Each row of a before or after table is a point. The points were changed in one or more steps. Then noise was added and the rows were shuffled. The steps act on columns, c1 being the first. Write out the steps. A step turns or swaps two columns, mirrors them in a line or flattens them onto one, adds a multiple of one to another, or multiplies or shifts one. Angles are multiples of 10 degrees, from the lower column toward the higher: turns from -170 to 170, lines from 10 to 170 but not 90. Use the fewest steps. Two steps may share a column if one is a turn and the other turns, adds or multiplies; they go together, in the order done. Otherwise the lowest column goes first.

Before (13 x 2):
[[-3.0  3.3]
 [-3.6  6.1]
 [ 0.9  5.7]
 [ 2.1 -2.3]
 [-4.4  2.8]
 [-3.2  0.6]
 [-0.6 -1.3]
 [ 1.3 -1.6]
 [-2.4 -0.1]
 [-0.3  4.2]
 [-2.7 -0.4]
 [-0.9 -0.4]
 [-3.7  2.9]]
After (13 x 2):
[[-3.5  3.2]
 [ 1.5 -1.6]
 [-2.3  1.4]
 [ 2.4 -1.7]
 [-2.1  1.9]
 [-1.5  1.2]
 [-5.2  4.1]
 [-3.9  3.5]
 [ 0.2  0.0]
 [-1.4  1.0]
 [-3.4  2.7]
 [-2.0  1.9]
 [-0.2  0.4]]
Steps: flatten c1 and c2 onto the line at 140 degrees

Before (10 x 8):
[[ -0.9  -1.5  -0.4  -2.6   2.3   1.2  -2.8  -2.5]
 [  2.1  -0.4  -1.7  -0.9   2.0   0.0  -3.3  -1.9]
 [  0.0  -0.3  -2.4   2.6   0.3   0.9  -2.7   3.2]
 [  3.8   0.1   1.8   0.5   3.0  -1.0   0.7  -0.5]
 [  1.7  -1.5  -0.6   2.5  -3.5   0.3   0.9  -2.8]
 [ -1.6  -3.1   0.8   2.3   1.8  -2.2  -2.2   1.1]
 [ -1.6   3.8   0.1   1.7   2.7  -0.5   2.9  -1.2]
 [ -0.4   2.1   0.2   2.6   2.5  -3.1  -3.5  -1.7]
 [ -1.2  -1.1  -2.5 -10.9  -8.9  -6.8  -3.2  -1.7]
 [ -1.1   4.0   6.5   2.2   0.9  -1.1  -3.0   0.6]]
After (10 x 8):
[[  0.8  -2.3   2.7  -2.7   1.8  -1.0  -0.9  -1.8]
 [ -0.4   3.5  -3.0   1.7   2.1  -2.0   0.7  -2.6]
 [ -6.5  -1.6   2.7 -10.8  -6.4  -1.5  -2.9  -1.1]
 [ -2.1  -2.7   2.8   2.1   1.3  -1.6   0.3   2.0]
 [  0.1  -1.1   2.8  -0.9   1.4   2.1  -2.6  -1.4]
 [ -1.1  -0.2  -0.4   0.2   2.0   3.8   1.8  -0.2]
 [  0.4  -2.6  -1.0   2.6  -2.2   1.5  -0.5  -2.2]
 [ -3.1   1.3   3.4   2.6   1.7  -0.2  -0.5  -2.1]
 [ -1.0   3.9   4.4   2.0   0.3  -1.0   6.2  -0.9]
 [  1.0   0.7   2.4   2.8   0.2   0.3  -2.7   3.2]]
Steps: swap c1 and c6; turn c2 and c8 by -20 degrees; turn c3 and c7 by 80 degrees; multiply c5 by 0.7
